Each row is a point. Each copy is the shape, with its points in the same order, stretched, turned, moved and blurred by noise. Is it also mirrored, or only turned?

Shape (6 x 3)
14 28 5
-6 -29 -42
-12 36 7
-16 -8 -18
43 9 45
-23 -8 -3
Copy 1 (6 x 3)
27 37 -19
-63 -6 44
41 42 3
-17 5 32
46 -1 -77
0 -3 27
Copy 1 is: only turned
Copy 2 (6 x 3)
41 -25 -23
1 39 1
49 -26 -6
15 11 6
12 -30 -37
14 5 5
Copy 2 is: only turned
Copy 3 (6 x 3)
22 -23 -33
-73 24 11
23 10 -38
-33 32 1
55 -45 -4
-19 40 7
Copy 3 is: only turned
Copy 4 (6 x 3)
4 27 13
-7 -15 -47
-12 23 6
-14 -10 -18
38 14 68
-16 -12 0
Copy 4 is: only turned

Shape (8 x 4)
-39 -4 -30 -42
24 -16 -1 -23
10 7 -6 14
24 -15 36 -18
20 -21 20 -12
-5 33 -27 21
-14 12 -13 30
-41 26 31 -41
Copy 1 (8 x 4)
46 15 6 -61
-11 31 -28 -7
2 -6 -16 18
-45 9 -24 -7
-39 21 -21 2
47 -30 -14 7
15 -24 3 20
14 -43 7 -85
Copy 1 is: only turned
Copy 2 (8 x 4)
69 -12 -33 35
4 32 -20 -11
-5 -4 15 0
-31 60 -10 6
-27 37 -16 5
28 -29 35 4
-7 -39 25 15
24 24 13 77
Copy 2 is: only turned
Copy 3 (8 x 4)
17 -9 -14 -72
-6 -45 -43 -16
7 -6 -4 22
-40 -33 -50 -5
-23 -39 -37 -9
30 24 11 31
19 15 25 22
-36 39 -37 -48
Copy 3 is: mirrored

Shape (11 x 8)
16 36 -16 48 -4 -1 -18 -18
5 4 -34 -11 14 44 -6 12
-1 11 46 15 -24 10 -1 -21
5 28 30 16 36 68 1 -9
34 -15 30 18 13 -30 -14 -11
40 -11 25 8 0 -26 32 -11
-28 -19 -2 -44 11 60 -38 31
-7 -32 -24 3 16 21 2 28
-28 15 -2 -21 -5 -53 -27 15
-10 -39 39 22 50 -11 1 29
-18 -33 -19 -54 -9 21 1 -40
Copy 1 (11 x 8)
31 13 18 3 -46 -11 -12 -7
8 -4 10 48 19 -7 -28 -18
-22 16 -9 -33 -21 4 -28 2
-4 42 0 13 21 -17 -65 -34
4 -30 -36 -40 -38 -3 14 -17
-8 -45 -17 -59 -19 -16 12 -2
-24 27 -21 76 33 26 -48 -29
-14 -24 -20 44 -4 -22 -1 -9
8 41 -24 17 -4 36 33 -17
-32 -6 -64 3 -16 -32 17 -30
6 6 -37 23 31 15 -40 32
Copy 1 is: mirrored
Copy 2 (11 x 8)
-8 30 23 -48 2 23 -47 37
31 23 -4 35 -2 2 16 31
10 0 52 -5 -5 1 -29 -27
53 -39 60 20 9 6 -19 23
-17 1 57 -29 47 22 12 -6
-20 12 43 -40 7 35 37 -13
52 -13 -6 110 28 -42 17 -9
1 8 2 44 9 -18 46 22
-30 -17 -47 10 22 -24 -2 -11
-21 -66 49 27 50 -25 49 10
54 45 -27 24 -1 -31 27 -33
Copy 2 is: mirrored
